Every row gives one point. A path goes straight from each point to the next, and from the last back to the first. The post is the endless flat space through its rows: a point in 2 columns, a line in 3, a plane in 4, and so on, so that a path can go around it. How many times does the path go around the post? Going back the other way cancels.

Post:
0:   7  32   1
1:  -9 -36   7
Path, 24 rows:
0: -35  -1  23
1:  -6   3 -12
2:  42  38 -25
3:  46  34   3
4: -12 -34  42
5: -18 -25  33
6:  14  10  16
7:  23 -22   2
8:  11  39 -17
9:   2  60  -9
10:  -8  41  21
11:  15  34  14
12:  16 -29   7
13:   5  -1 -32
14:   0  35 -11
15: -20 -26  18
16:  16   6  36
17:  32  12  -2
18:   9 -50 -29
19: -18 -53  -2
20:  -5  11 -13
21:  34  59 -15
22:  21 -25  27
23:   3  15  33
Times around: 1

Post (3 x 4):
0:  10   3   2   2
1:  10  12   1  -9
2: -30 -16  16   5
Path (26 x 4):
0: -26  -7   7   0
1:  -6  12   6  11
2:  18   6   6   8
3:  29   0   0 -25
4:  39  -3 -13   3
5:  -2   2 -14 -17
6:  23  -6   4  -2
7:  -3   6   3 -28
8: -15  18  -5 -12
9: -13   6   3  13
10: -44  11   8 -19
11:   5  13   2  16
12:  16  23  10 -15
13: -26 -26  19  -4
14: -12  -4   4 -23
15:  -6  -8  -1  -4
16:   0   3   7 -18
17: -12 -10  15  12
18:  18  -5   6  23
19:   5 -20  20  -6
20: -13 -29   6   5
21:   4   8  -6  -7
22: -60   2  23   5
23:  -9 -26  22  36
24:  27 -12   6   5
25:  16 -12  -5  12
Times around: 3

Post (7 x 8):
0:   7  13 -11 -17 -21   7 -10 -15
1:  -1  37  12 -19   1  -7  -3 -12
2:   2   8   3  22  26  -2   4 -19
3: -20  25  39  -7  -2  12   2  -4
4:  19  -4 -18  23  -5 -11 -23  21
5:  -4  -6 -26  15  14  -2 -13   5
6:   1   0  11 -40 -21 -40   9 -35
Path (26 x 8):
0:   1  18  28 -41 -21   5   3 -32
1:  13   4  13 -25  10   3  10 -12
2:   1  -5  -2  23  16 -24   9   3
3:   0  23   4   8  -2 -16  -4   1
4: -13  11 -13  -1 -18  10 -19 -25
5:   4  -3  -3   1  13 -29 -22  11
6:  28  16  -1   5   9 -14 -11   3
7:  -4 -22 -12  -7 -10 -14  -3   2
8: -16  60  17   4  17   6  18 -26
9: -30   5  12 -18 -10 -10   6 -29
10:   6   3  -6 -27 -10 -36 -24 -23
11:  35  10 -20   0  12 -13  -3 -42
12:  -9   0 -20 -30 -11   9  -4 -14
13:  21  18 -16   8 -12   4  -6  -2
14:  -9  15   8  -1   3  37   5   0
15:  13 -10 -34  -1  20 -16  -9 -14
16: -10   3   9  17  41 -17  -7   2
17:  -5  15  -6 -11   1  55   2 -29
18:  16  31   8 -10   3 -35  21 -16
19: -21  -9 -16   3 -15  -8   2 -25
20:  18  36   6  13  14 -19  -6 -34
21:  -7 -30 -41   4 -28 -15 -16 -35
22:   5  20  18   2 -34 -11 -14  31
23:   0   9 -13  -7  -3 -22  25 -35
24: -20 -12  -9  23  -7  -6  -5 -26
25:  -6  -1  10  22 -10 -12 -50  46
Times around: 3

Post, 8 rows:
0:  -4   5   4 -18   8  -1 -29  -5   0
1:   0  10  -3   3 -21   2  18  -9   3
2:  29   1  14 -19 -16 -15 -15 -16   6
3:   4   8 -34  -7   3  -5 -21  -3 -15
4:   5  -1 -14  -9  -2  19  33 -11  -2
5:   2  14 -13 -18  -7  -3  16   3   7
6:   9   8 -25   2  20  -1 -18   3   4
7:   8 -18   0 -15 -12 -14 -15 -10  19
Path (21 x 9):
0:   9 -15 -17 -25 -10  -8  10 -11  -8
1:  -3  21 -12 -32 -28 -29  14   5  18
2:   7  16  17 -34   1  -5 -26  -7   6
3:  22  33 -28   4  27  28 -13   0 -17
4:  18  -5  29 -28  -8   0 -20 -47  -2
5:  -1  -5  -2   5 -19 -19  13  -6  24
6:  -3 -11   9 -13 -12 -22 -23   7  -1
7:  24  11   4  19 -21   5 -12 -19 -15
8:   7  -3 -60   5 -13  -1  -6  -8 -16
9: -10  18 -12 -13  -8   0   6 -18   7
10:  49   0 -29  10 -38 -50  -2 -12  14
11:  20 -14  18   7  13  -1 -17  -3  -7
12:  -7  17 -56  20 -22 -10   9  23  -6
13:  18   7 -10 -13   7   2  -8  -2  14
14:  10   8   5 -11   3   4 -19   4   8
15:  11   4  12  19   8   5 -15  -2  -5
16:  15  24 -10  25  -2 -13   6   2  10
17: -27 -25  -1   1  -3  -3 -20 -20  16
18:  -6  -3  -9  -3 -16   8 -25 -34 -15
19:  15   4  18  13 -14  -3 -24  -2  41
20:  11 -23 -15   5  16   9   2   6   3
Times around: 0

Post (11 x 12):
0: -15  20  15  -8 -15  12  18 -13 -18 -15 -10   3
1:   4  10   2  -5 -14 -13  14 -23  -7  20   7  34
2:  -3  14  12   6  24 -11   5  10  12   1  17   6
3:   1 -17  -2   2   8   7  11   3  18 -14  -6  18
4:   2  -5  14 -12  16  -7   3 -22 -13 -15   5 -26
5:   5   5   1   7  -5  18   8   3   1  11 -22  11
6:   4  23  22  -1  -8   6 -12  23  28  -4   4 -20
7: -27   3  -1  -5  12 -21  14   7 -19  -5   6  -8
8:  10  13 -19  -1  -5  25 -11  -6 -10   1  -6  -1
9:  16   1   5 -38  23  -9   4  19  31  31  -5   0
10: -20  13  -4   4  15  -8 -12   8 -20 -13  -7   8
Path (32 x 12):
0:  -8  -1  -6   0  16  12  10   3   0  13   6  11
1: -18   0  29  -7  -6 -13  18  -7 -13 -10   7  20
2:  25  26  -8 -18   2  17  -9  33  12  23  -2   4
3:  -1   5   7 -26  11   0  -7   4  -6 -11  -5  12
4: -22  -6   4   7  24   7  27  -4 -34  22  -4   9
5: -15  22 -19 -16   8  16 -16  18  -5  31 -13   0
6: -16  -5   0  41  10 -21   4  -8  -6  -7  13 -14
7:  10  -4   7  13  16  -3  12  -4  -5   7 -39 -12
8:   8  11  -9  -5  10 -17   0  28  16  -7   6  35
9:  -4 -51   9  -9   8 -27   1  26  43 -43 -11  27
10:  -9   8  -2 -16  19 -14   6  -6  -1 -25 -10  -9
11:  -9  -2  10 -15  17  -1  -6 -10   9 -12 -28  12
12:  20  14   2   3  37  19   7 -24  23  21  13   7
13:  11  21 -31  15  11  -1 -13   5  -3  26 -18 -16
14:  -6   3  -7 -10  32 -11  13 -11 -39 -32 -18   8
15:  12  13  21 -22  -3  -5  13  -8 -13  -1   2  17
16:  10 -13  -2   9  -2  15   3  20  11  13  16 -14
17:  -1  13 -17   2  23  16 -27  17  -2  25  -9   1
18:   1  36  13 -16  14   7  -4  -8  -2   7  15 -40
19:  -9  13  21  -6  13   9   4 -12   4 -30   5 -15
20: -20  21  -3  15  16  -3  -8  14 -20  16 -13  10
21:   0  20  17   5  -7   2 -15   2 -13  11  26 -34
22:  13 -14  16 -12  11  10  12   7   3  -7  -6 -17
23:   7   8   1   4  19  -4 -25   1  -8 -11  -8 -13
24:  30   8   0  -4   9  19  -9 -22  18 -18 -23  -9
25:  -3   3 -13   8   5 -11  35  15  -6  17   2  19
26:   3  -3   6  11  -9  19  19   5 -17  -6  -7  -1
27:  -3  -8   8  18 -24  18  15 -36 -41  13 -11 -21
28: -25 -13   0   8 -13  -3  30  23  17   3  -3  -7
29:  11   7   9 -34  40 -26  -4 -41  -9  -6  21 -18
30:  10 -15  21 -19  27  -7  19  18  60 -10 -19 -13
31: -16  29  12  11  -1   8  -8  -9  -6  25 -27  19
Times around: 1
